Each row of a before or after table is a point. One or more steps were done to the points. Then noise was added and the rows were shuffled. The steps act on columns, c1 being the first. Write out the steps. A step turns or swaps two columns, mirrors them in a line or flattens them onto one, adds a multiple of one to another, or multiplies or shifts one. Angles are multiples of 10 degrees, from the lower column toward the higher: turns from -170 to 170, lines from 10 to 170 but not 90. Use the fewest steps. Two steps may share a column if one is a turn and the other turns, adds or multiplies; they go together, in the order done. Otherwise the lowest column goes first.

Before (12 x 2):
24  -9
-7  -15
-6  4
-6  7
-13  11
0  0
21  1
-10  2
12  3
-2  -21
27  -7
22  -16
After (12 x 2):
-17  8
67  -31
-21  -29
0  1
36  6
-6  -41
71  -19
63  2
-39  23
-18  14
-30  6
81  -15
Steps: multiply c1 by 3; multiply c2 by 2

Before (9 x 6):
-10  16  2  -18  34  11
16  23  -6  20  -31  -8
-26  16  -22  6  -48  -23
-23  30  14  74  12  15
-25  15  18  -6  27  -23
-27  18  -6  -2  28  16
12  28  14  -19  -95  3
-21  -44  -19  -14  -15  -19
30  18  -23  17  6  26
After (9 x 6):
64  30  -96  -18  16  -2
28  -45  -16  -15  -18  -11
26  11  25  -6  19  -26
40  17  34  -18  3  7
24  9  -47  5  -23  -27
22  22  30  -2  -7  13
82  23  5  17  -24  24
64  21  -30  22  -8  -11
27  34  14  75  14  11
Steps: shift c1 by 50; turn c2 and c6 by -10 degrees; swap c3 and c5

Before (10 x 9):
-12  -11  -23  -44  1  -11  -26  -1  -25
50  63  18  -28  -7  19  12  -26  -30
37  -4  -16  -7  -11  -22  -21  -13  4
-11  18  4  -29  -39  98  -2  -13  5
1  98  5  -29  -13  12  4  12  -1
6  -24  1  -26  30  -15  -17  -16  14
3  -24  -28  -30  8  -25  54  -26  -3
-14  -10  -1  48  19  44  -25  -26  -4
14  -7  11  -27  3  0  -10  37  -23
-15  -21  14  -1  -6  -30  -18  -22  -3
After (10 x 9):
-19  -20  6  -1  -6  -30  20  -22  0
7  -23  -8  -32  11  -27  -62  -27  -5
1  97  4  -26  -14  11  -4  11  0
51  62  19  -28  -7  19  -3  -26  -32
36  -3  -21  -5  -9  -22  14  -16  6
12  -8  6  -29  2  2  12  37  -22
-15  -10  -9  47  18  45  24  -25  -2
-12  18  2  -30  -41  96  4  -15  3
-12  -12  -31  -42  4  -11  19  -2  -23
1  -23  -1  -25  32  -16  17  -14  13
Steps: mirror c3 and c7 in the line at 10 degrees

Before (13 x 14):
-24  -8  -28  -25  -19  32  -38  9  10  -6  47  24  -25  -22
14  -8  -13  -27  -23  35  -10  -21  -39  -3  20  42  -14  8
-37  16  -36  -20  15  44  10  38  46  -30  -30  -7  -54  -14
-1  48  32  22  45  -4  11  4  -8  26  -10  -5  24  14
39  33  -8  3  22  -3  -15  -13  -31  1  36  -3  -16  34
0  12  -3  -1  -47  2  -18  0  -17  -38  42  64  -28  8
-27  25  -9  -1  7  63  -33  35  3  -38  -21  -25  -20  -32
8  -31  -17  -2  1  -17  -20  -9  -36  -22  29  46  -27  -5
-5  32  34  30  8  -8  23  13  -50  30  16  -35  1  33
28  -1  15  31  22  11  10  27  -15  8  25  17  6  42
-27  15  -25  18  -17  44  -39  21  23  0  -30  4  -48  -12
38  37  52  25  8  -2  22  45  -4  37  -12  -17  -13  -14
-26  26  25  16  63  42  9  19  8  -3  0  8  -62  10
After (13 x 14):
-24  -9  42  -23  -19  31  -38  7  9  -6  -36  23  -25  19
16  -7  16  -25  -24  36  -12  -23  -38  -3  -17  41  -16  49
7  -32  25  -2  2  -16  -20  -8  -37  -23  -22  46  -28  36
38  33  35  2  22  -2  -15  -13  -29  2  -14  -5  -16  73
-5  32  22  31  7  -8  25  14  -51  29  30  -36  2  73
27  -1  26  33  23  14  9  25  -16  9  9  17  6  81
-28  14  -35  16  -14  44  -39  18  24  -1  -19  5  -47  27
-26  26  4  17  64  40  10  18  8  -4  25  7  -64  50
-36  16  -36  -19  16  44  11  38  47  -29  -29  -5  -55  26
-27  26  -23  0  8  64  -33  32  3  -39  -5  -23  -20  7
1  12  41  -2  -47  1  -20  -1  -15  -38  -11  64  -29  48
1  48  -4  22  43  -4  11  2  -8  27  34  -5  24  55
38  38  -3  23  9  -1  24  45  -2  36  53  -18  -12  27
Steps: mirror c3 and c11 in the line at 40 degrees; shift c14 by 40

Before (10 x 20):
-30  -9  24  -41  29  26  -28  31  14  -30  -53  10  2  0  24  5  44  24  -9  -35
34  28  10  3  -61  -13  27  33  -34  24  18  -44  16  15  11  11  -5  -17  29  23
70  45  -7  28  -45  -1  -2  -9  -17  5  -4  -44  -29  -30  21  -14  -25  -10  48  5
-23  -29  37  -36  -17  8  -40  -9  -13  -43  -41  -11  -12  14  -1  25  16  42  3  -9
40  36  -4  -19  -75  1  21  -5  -17  -5  32  5  -15  -19  7  4  -10  -21  9  -3
-55  -23  14  -39  14  7  3  -18  -13  1  -42  -27  -33  -13  19  -17  11  34  -6  -29
51  36  -23  11  -11  -5  -1  -10  -58  13  28  -16  -43  -34  6  0  22  -19  50  49
31  18  -2  40  -60  -2  7  20  -43  -8  35  -18  -18  -13  28  -52  -11  -3  15  49
-20  -35  26  -15  28  21  -10  -12  25  -19  6  -14  -8  -12  21  17  7  17  17  -1
-34  -19  -23  -9  30  0  -14  0  6  -24  -19  2  -28  25  -11  -11  4  48  22  -32
After (10 x 20):
-18  -36  25  -15  26  20  -10  15  25  -20  9  -11  9  -8  -18  17  10  17  -20  -1
52  35  -24  12  -11  -5  -2  9  -56  13  31  -16  45  -34  -5  51  19  -18  1  50
39  36  -3  -19  -76  3  21  6  -16  -5  31  3  15  -34  -5  9  -9  -19  -5  -5
-35  -17  -23  -6  31  -1  -13  -2  6  -22  -16  2  28  33  10  22  3  49  10  -35
68  46  -7  27  -45  -2  0  13  -19  3  -4  -43  28  -31  -19  47  -22  -12  15  4
31  20  -2  39  -59  -2  8  -15  -44  -8  32  -18  18  -16  -31  15  -13  -5  52  48
-54  -22  14  -41  13  7  4  21  -14  1  -43  -27  32  -16  -13  -5  10  34  17  -31
-23  -29  37  -35  -16  9  -40  10  -14  -43  -40  -13  10  39  0  3  16  44  -23  -9
-31  -9  24  -40  32  25  -29  -27  13  -31  -55  11  -2  18  -28  -9  44  25  -5  -36
33  28  10  4  -60  -16  26  -32  -34  23  18  -44  -15  -4  -17  28  -4  -19  -12  24
Steps: add -0.7 times c7 to c14; turn c8 and c15 by -170 degrees; multiply c13 by -1; turn c16 and c19 by -90 degrees

Before (8 x 48):
0  -23  -23  41  12  -18  -41  42  4  -21  26  41  -28  -27  24  21  -9  3  -19  -12  -5  4  42  -28  28  -35  28  -17  38  7  23  18  -43  -17  -24  3  -14  31  -3  2  -7  -16  3  -1  -63  -50  19  20
33  -39  -2  -13  -18  33  -20  -13  47  34  -38  4  34  27  20  -37  0  24  24  -14  51  12  -7  33  -43  5  -21  15  -26  36  -25  -18  42  -11  38  -5  -32  -18  -15  -8  17  2  -6  -11  10  13  -13  25
27  -4  -25  -6  -10  36  15  -26  30  39  -19  -18  25  -8  -10  -17  -4  68  30  -19  38  6  -14  -6  -68  -1  -7  35  -19  30  -12  -20  3  15  37  -27  -26  19  -5  -29  -5  -21  25  14  12  17  24  -5
-16  -46  -3  51  23  -34  -17  48  17  3  46  30  -66  -9  -6  -3  0  -33  -12  35  -31  -24  38  -25  50  -45  22  -15  41  29  0  49  8  -45  -16  19  13  4  -20  8  -10  -24  10  0  -45  -32  40  -3
-20  -20  -37  8  -12  -14  -3  -18  -14  40  12  -18  3  -9  4  -17  -9  2  -15  -3  31  -25  -3  -18  -30  10  12  -27  21  -41  -4  15  -12  9  11  -41  -35  41  -18  -79  36  -23  5  6  1  14  2  -13
15  -8  -13  -27  -49  27  12  -28  6  47  7  -20  28  -36  -5  -20  -9  11  19  -13  15  -16  -1  16  -37  7  -10  5  2  6  -44  21  -17  -6  22  -32  -18  5  6  -12  26  -9  6  -12  -9  29  -19  8
19  0  -21  43  24  2  -40  24  -6  -14  43  67  -62  -20  13  3  -4  -27  -35  25  -16  -10  21  -41  35  -16  13  -51  38  12  39  14  -2  -23  -20  31  34  13  -37  17  -12  -45  33  -13  -72  -38  42  12
54  -73  -6  -22  -7  17  23  -5  -10  -4  -49  14  21  -2  26  -42  30  31  21  9  -4  11  -12  -2  -7  -42  -42  -26  -25  60  -28  -46  30  9  46  47  -10  -7  -40  17  -39  23  21  9  7  -19  13  20
After (8 x 48):
26  -5  -25  -4  -12  35  15  -26  30  39  -20  -18  24  -3  -8  -19  -6  68  31  -18  37  8  -14  -7  -66  -1  -7  36  -20  31  -12  -20  4  13  39  -28  -27  21  -5  -32  -4  -20  26  13  14  20  -21  -6
54  -74  -8  -22  -8  16  25  -4  -11  -5  -49  15  21  -12  26  -42  29  31  21  8  -4  11  -11  -2  -6  -40  -38  -27  -25  60  -26  -45  31  10  45  48  -15  -6  -39  18  -39  22  22  9  6  -20  -8  18
34  -41  -3  -13  -20  33  -19  -13  46  34  -39  5  34  -3  21  -38  1  21  25  -13  51  13  -5  33  -42  6  -11  15  -25  36  -26  -18  43  -11  40  -6  9  -16  -16  -7  17  2  -7  -12  9  12  -34  25
0  -23  -23  41  12  -18  -40  41  4  -20  25  38  -29  6  24  19  -10  3  -17  -11  -5  6  41  -29  28  -34  14  -18  37  7  24  20  -42  -19  -26  4  -20  32  -3  2  -7  -14  3  0  -62  -49  -9  20
19  -1  -23  45  24  2  -40  24  -6  -14  42  67  -62  1  12  3  -4  -26  -36  26  -16  -13  20  -40  34  -16  5  -52  38  12  40  14  -1  -25  -22  31  -35  12  -38  18  -11  -44  32  -14  -72  -40  42  13
17  -7  -14  -26  -50  26  11  -27  6  45  7  -19  29  -9  -5  -19  -8  11  19  -13  13  -17  -2  14  -36  6  -21  6  2  6  -45  21  -17  -6  22  -32  15  4  6  -12  25  -9  7  -12  -11  30  -21  8
-20  -19  -38  6  -11  -14  -3  -14  -15  40  11  -18  3  2  2  -18  -8  2  -16  -2  32  -25  -3  -17  -29  10  8  -27  20  -40  -4  14  -13  8  11  -42  -9  42  -18  -81  36  -23  5  5  1  14  -33  -12
-16  -46  -2  52  24  -33  -18  48  17  4  47  30  -65  6  -5  -4  0  -32  -11  34  -31  -25  37  -25  48  -45  15  -16  41  28  0  50  9  -43  -17  18  -36  3  -20  7  -12  -23  11  -1  -45  -32  19  -3
Steps: flatten c14 and c27 onto the line at 70 degrees; turn c37 and c47 by 80 degrees

Before (10 x 64):
-2  -19  -37  -12  19  -4  -11  5  -5  -13  34  21  -1  30  27  0  5  2  -9  -2  -13  4  -4  -1  -32  -24  4  -13  -28  -3  -1  -24  -2  -18  -23  17  12  -9  -14  0  -1  5  19  36  46  -16  9  2  7  0  1  5  22  -21  11  25  6  41  23  20  15  -7  -26  -19
-6  -75  -1  42  -11  20  12  -2  -57  -28  -29  -3  8  13  -57  12  -25  40  38  7  -35  13  45  -50  -8  -66  38  -38  43  -28  -23  -13  43  48  -52  50  -8  66  12  -61  47  -7  -71  -9  52  12  -7  -1  17  51  74  -45  -5  53  -33  -87  0  -47  -5  55  20  -46  -30  -32
65  -51  29  -1  -51  45  9  36  -68  -25  15  -58  9  -54  -25  0  28  10  -11  23  -16  -7  -12  24  9  -7  34  8  0  28  -46  27  38  15  3  12  25  30  -4  6  6  -16  -23  -48  -13  10  4  4  -3  6  39  -13  35  68  -32  44  -8  5  -28  -15  -14  -14  8  3
31  -8  -40  19  9  -44  -9  3  43  -7  11  5  17  21  -2  -8  13  -9  -9  -38  32  -25  50  -2  -20  -5  -15  22  9  33  31  4  -5  -11  -13  10  -14  -35  10  -3  -4  21  26  10  17  -15  35  -21  -2  -19  13  -2  4  -23  33  -6  18  19  9  28  -6  26  -16  -6
13  -11  6  -23  -11  -38  16  -9  11  7  36  32  -54  21  15  -43  -2  23  2  20  -4  -7  4  -12  -6  6  -38  28  4  13  -6  -38  -15  -9  -17  16  -44  -18  7  7  34  -8  3  4  9  -23  15  -42  3  -24  -41  27  -14  -17  52  -10  19  10  15  9  3  -1  -21  -20
15  1  -30  -2  29  -32  -15  35  -2  -20  1  26  8  18  14  -37  -18  24  -9  27  16  -3  -2  18  -16  -16  -25  15  2  -4  16  -28  9  30  -43  8  5  -16  -18  -19  -21  28  -7  11  43  -2  21  -23  26  -14  -15  10  23  -16  11  13  34  42  -6  33  -3  -4  1  22
39  7  30  -1  -33  36  -27  26  -88  -22  -6  -34  51  -31  -38  -25  6  15  54  44  -31  -3  13  -35  3  11  59  -19  -57  19  -37  -5  38  30  -37  -18  30  -14  4  6  -11  -24  -5  -16  6  14  10  23  -48  8  69  -2  21  39  -34  19  1  -12  9  -4  -34  -6  -35  16
30  -45  44  -21  -34  36  18  33  -38  -42  15  -27  38  -43  -5  -8  46  23  41  42  24  34  -23  -25  16  15  32  -25  -43  -8  -52  31  -7  19  -4  -27  34  -40  -4  21  1  -13  -1  -35  -35  6  8  -6  -62  31  48  -6  63  33  -34  20  -1  25  -33  -33  48  -41  -3  20
-6  -28  -32  14  9  -41  9  -11  43  -1  -15  16  -9  5  25  -48  -31  7  4  -16  -4  -11  14  -3  -16  26  -7  -10  -25  -32  6  -13  -21  13  -25  -21  -41  -10  -28  29  8  6  7  31  35  -6  32  9  -5  -45  -15  11  19  -43  -16  -5  29  41  16  26  8  -12  -33  -10
17  12  -38  -39  -8  -5  -19  1  27  -17  33  5  2  31  -7  -37  -7  11  -9  -28  -10  -25  1  10  16  15  -17  17  -27  1  2  -1  -34  -2  -18  -10  -23  9  -14  13  15  5  11  11  50  -19  10  -6  43  -42  -1  -21  45  -9  20  -7  3  36  13  32  30  -30  19  4
After (10 x 64):
27  -5  -55  21  8  -12  -8  1  45  -5  14  2  13  21  -2  -9  10  -9  -10  -38  31  -23  43  0  -20  -6  -14  22  8  31  34  1  -3  31  -14  12  -13  14  12  0  0  20  27  11  18  -15  -3  -23  -2  -16  -40  34  5  -20  34  -4  17  21  7  27  -2  27  -15  -4
2  -22  -32  -10  21  -4  -9  9  -6  -15  33  20  1  34  28  -2  4  3  -4  2  -11  4  15  -5  -35  -30  1  -13  -25  4  -3  -24  -3  -14  -25  20  13  25  -11  -2  0  3  15  37  48  -16  -7  3  0  -2  -1  7  23  -23  13  24  1  36  23  20  18  -9  -26  -17
20  17  -16  -40  -5  1  -20  -1  30  -13  31  10  6  32  -10  -33  -7  14  -14  -24  -12  -22  1  20  17  18  -20  18  -23  -2  0  4  -32  3  -18  -7  -22  28  -13  10  20  5  8  8  52  -21  20  -4  42  -40  -1  9  44  -8  16  -5  1  36  13  30  32  -32  21  6
38  8  11  3  -38  74  -32  27  -86  -21  -8  -32  48  -31  -37  -22  6  18  53  44  -28  -2  -15  -56  4  10  56  -23  -55  19  -36  -3  36  32  -37  -20  24  -34  4  8  -14  -23  -8  -19  8  12  -1  22  -49  7  -3  10  20  36  -32  22  -1  -13  9  -2  -32  -6  -34  13
11  -10  -10  -23  -15  -56  19  -11  11  9  34  29  -59  21  14  -48  -2  21  2  15  -6  -5  5  -20  -10  5  -37  31  3  11  -9  -40  -15  -5  -19  25  -43  -19  6  5  35  -2  1  6  10  -20  -26  -45  3  -23  -16  12  -12  -22  53  -13  20  4  9  10  4  -4  -27  -15
21  -1  -27  0  32  -35  -17  30  -5  -20  0  26  7  19  18  -33  -18  28  -15  27  18  1  -20  32  -12  -16  -25  18  0  -4  17  -28  10  21  -44  9  2  16  -19  -15  -25  30  -6  11  42  3  -14  -20  26  -16  -20  21  24  -19  9  12  37  44  -11  33  -6  -3  0  20
28  -44  -1  -18  -33  59  18  36  -42  -43  14  -27  39  -45  -7  -9  44  18  40  43  25  36  -23  -39  12  16  32  -29  -44  -10  -51  35  -4  -10  -4  -29  34  -62  -5  18  0  -16  0  -35  -33  2  5  -7  -59  29  9  8  61  32  -33  21  -2  19  -30  -33  48  -37  -5  17
-2  -69  43  37  -10  74  15  -3  -61  -25  -33  -3  7  15  -59  14  -28  41  35  6  -34  11  -7  -79  -6  -67  37  -36  44  -27  -22  -12  41  69  -55  49  -4  48  9  -61  47  -2  -69  -6  49  11  44  -3  16  51  -15  -10  -6  55  -30  -90  1  -48  -7  54  23  -40  -29  -36
-10  -24  -25  11  9  -27  10  -14  40  -2  -14  17  -11  8  20  -51  -31  10  5  -12  -3  -9  0  -4  -15  25  -7  -6  -25  -35  9  -17  -18  19  -23  -21  -43  21  -28  28  6  5  9  31  31  -9  -13  6  -5  -44  -32  33  19  -45  -16  -7  29  43  16  28  9  -12  -31  -8
64  -51  42  -5  -57  57  10  39  -71  -25  14  -53  7  -49  -22  -3  28  5  -10  26  -19  -6  -15  35  11  -7  29  7  -1  30  -46  30  38  2  7  16  25  1  -4  8  11  -21  -26  -44  -11  11  11  11  1  9  20  5  37  69  -30  42  -7  4  -22  -17  -15  -14  8  3
Steps: turn c3 and c38 by -50 degrees; mirror c6 and c51 in the line at 30 degrees; turn c23 and c34 by 50 degrees; multiply c24 by 1.6; turn c47 and c52 by 90 degrees

Before (10 x 64):
-23  -7  46  25  -42  -50  -41  -40  -1  -42  -18  -29  1  22  27  -24  28  -23  21  28  37  7  41  17  -32  8  -23  16  -10  65  -60  13  12  -33  -5  -21  -18  35  -36  -20  -67  55  -20  18  -27  34  44  26  59  41  -24  45  19  3  9  -61  -22  19  -19  22  -26  29  -6  -48
33  -12  -35  -30  3  10  23  37  27  -10  -37  0  -1  -52  10  27  27  8  -15  -47  1  -3  -19  -23  38  -14  4  -28  -35  16  7  -6  -37  1  -42  -63  12  -13  -7  15  -18  -7  -4  29  4  -26  -8  -35  -18  -34  -1  -8  -2  15  -28  -17  -21  -12  -6  -4  16  33  17  25
-63  19  6  7  -33  -11  37  24  28  -14  1  -37  40  -37  -24  6  33  9  -17  -12  -23  -6  9  -11  17  -6  -51  -1  -6  8  -5  17  -34  -14  -14  -64  51  19  -2  25  -29  -18  22  4  2  -27  -20  -40  -3  -16  -23  -6  13  24  3  -26  4  46  19  18  5  -18  28  5
-39  -24  27  25  -37  -34  -12  7  -45  -43  -38  -11  -3  18  -7  -47  34  4  9  25  20  8  19  11  -9  -10  -45  0  0  23  -60  3  1  -19  39  -13  21  27  -22  28  -58  62  5  -10  -30  35  -1  -20  15  51  -58  38  16  26  14  -62  11  36  -14  46  -12  -7  -10  -19
3  -31  -36  -16  33  -9  -17  -2  -23  33  -10  16  4  -24  15  8  -14  -39  16  -38  -17  -40  -42  2  9  5  24  1  -37  -18  18  24  -8  21  -37  15  13  -21  20  -32  4  -17  -31  6  24  15  22  -2  11  -17  20  -10  -12  18  -37  3  -44  -3  11  -57  27  30  10  40
-27  7  -9  -25  23  0  -23  12  -25  16  -37  -12  -3  8  39  32  -23  -35  25  -64  6  -8  -28  10  -26  41  8  -2  -57  -21  -7  17  1  9  -48  12  -19  -26  22  -39  -8  -5  -49  8  23  12  16  3  -39  -29  41  -4  -47  -29  -8  21  3  -15  -6  -14  44  61  -9  19
4  -9  40  20  -6  -1  -33  -11  19  -45  -21  0  -8  4  47  -26  11  -7  3  43  61  -16  17  28  -27  -17  -6  26  -47  39  -80  42  18  -30  19  -9  4  26  -14  -32  -8  29  -56  30  -32  -8  47  44  41  6  -21  51  -30  -6  8  -42  -27  20  22  46  -15  27  -44  -34
-6  -20  20  -44  22  -1  -13  2  14  18  -27  34  8  -19  -7  -4  -28  -12  -18  -32  17  -11  -3  -6  9  9  26  -23  -57  13  -4  26  -35  2  -41  12  6  -34  30  -26  -9  -7  -27  6  34  10  13  27  -20  -23  18  -25  -25  6  -41  -1  -28  -30  11  -14  30  43  14  -4
-19  -12  11  -19  0  -8  23  15  13  4  -26  28  -18  -46  3  7  26  -16  11  -25  9  -5  -34  -4  25  31  29  2  -24  -25  1  -8  -19  11  -31  -29  -3  -2  21  -1  4  -10  -12  20  24  4  -22  3  9  -44  -4  -32  -9  -4  -20  -18  -22  -1  -43  -21  33  23  -3  9
0  -24  9  -36  -3  4  -3  -7  16  7  4  -2  11  -4  46  22  -20  -50  3  -25  6  -26  -43  15  -8  17  9  5  -55  -2  -2  -9  3  34  -34  8  -3  -45  58  -36  1  -6  -52  -5  4  44  31  -6  -39  -4  7  -5  -15  -23  -18  -1  -36  -7  -14  1  35  56  1  8
After (10 x 64):
4  -33  -33  -14  30  -9  -17  -1  -25  31  -10  6  5  -23  12  8  -12  -21  19  -39  -14  -35  -41  8  11  7  30  0  -42  -7  14  -26  -13  -23  -36  15  6  -20  25  -37  1  -20  -29  5  26  26  3  -3  8  -17  18  19  -9  25  -37  5  -45  -9  12  -55  30  31  3  39
-60  16  9  6  -30  -12  40  19  29  -16  5  16  40  -39  -26  2  34  13  -19  -11  -27  -6  12  -23  20  -6  -49  3  -12  10  -10  -47  -36  15  -15  -65  -30  14  -10  27  -26  -14  25  3  7  -28  10  -45  0  -19  -23  -36  13  25  3  30  3  47  21  16  8  -16  -24  7
-23  -7  51  22  -42  -54  -40  -48  3  -42  -18  -31  3  19  30  -23  27  -89  20  26  38  6  42  22  -31  11  -28  12  -11  6  -58  2  17  71  -5  -17  26  33  -35  -18  -66  53  -26  15  -27  56  -2  26  64  42  -23  -44  17  -8  9  -4  -19  19  -17  20  -22  30  -60  -49
-41  -24  29  24  -40  -36  -12  5  -46  -39  -37  -34  -1  17  -10  -48  38  -48  1  23  19  10  18  27  -8  -12  -47  -7  -2  2  -66  -24  0  30  40  -9  -16  27  -23  29  -56  64  7  -6  -32  12  -21  -24  20  49  -58  -20  21  16  18  -11  7  36  -10  46  -9  -5  -59  -20
37  -14  -38  -32  0  8  24  35  32  -9  -32  4  1  -53  5  23  29  15  -12  -47  1  -5  -18  -33  35  -14  3  -30  -38  -7  6  -1  -32  20  -43  -66  -15  -15  -6  15  -15  -4  -7  31  2  -13  3  -35  -23  -28  -2  1  -6  16  -30  19  -23  -14  -5  -1  13  33  -16  24
0  -7  45  19  -6  1  -27  -10  13  -42  -23  -46  -7  5  49  -28  10  -83  1  40  61  -17  25  6  -24  -14  -5  28  -43  7  -84  -40  19  53  20  -3  21  26  -11  -32  -3  24  -60  30  -34  43  37  47  42  1  -20  -16  -26  -23  11  -43  -22  21  23  42  -20  27  -39  -34
-2  -20  21  -39  25  -5  -18  5  11  17  -27  8  11  -21  -4  -1  -31  26  -20  -29  15  -12  -2  3  8  6  30  -22  -56  -9  1  -21  -33  13  -46  13  13  -40  31  -23  -9  -7  -27  7  34  12  -3  24  -18  -20  18  39  -21  2  -42  13  -29  -32  9  -17  33  45  5  -3
-20  10  -9  -26  26  -3  -26  11  -27  13  -35  6  -6  9  43  35  -19  -30  21  -62  8  -6  -28  14  -31  40  10  4  -59  1  -5  4  3  -20  -48  7  24  -27  24  -41  -10  -6  -50  6  20  20  2  1  -39  -28  38  -12  -41  -29  -2  -8  1  -15  -11  -16  41  69  17  18
1  -24  16  -35  1  2  -4  -10  17  5  5  6  13  -7  51  24  -20  -42  2  -27  6  -28  -43  29  -8  16  8  11  -58  -38  1  12  4  -22  -30  9  -6  -43  58  -35  3  -8  -44  -2  6  44  -10  -7  -35  1  11  -7  -10  -20  -19  3  -36  -5  -12  -1  30  51  7  9
-13  -13  11  -28  0  -6  27  18  12  -1  -24  16  -18  -47  3  7  27  31  6  -23  8  -6  -33  6  25  35  32  5  -24  3  5  7  -19  -27  -28  -30  -2  0  24  1  0  -11  -10  16  27  -14  -7  1  4  -48  -1  36  -9  -6  -22  -3  -22  -4  -43  -18  36  22  -17  8
Steps: add -1.5 times c52 to c18; turn c12 and c52 by 110 degrees; turn c46 and c47 by -70 degrees; turn c24 and c47 by 40 degrees; turn c30 and c34 by 120 degrees; turn c31 and c54 by 10 degrees; turn c32 and c37 by 140 degrees; swap c56 and c63
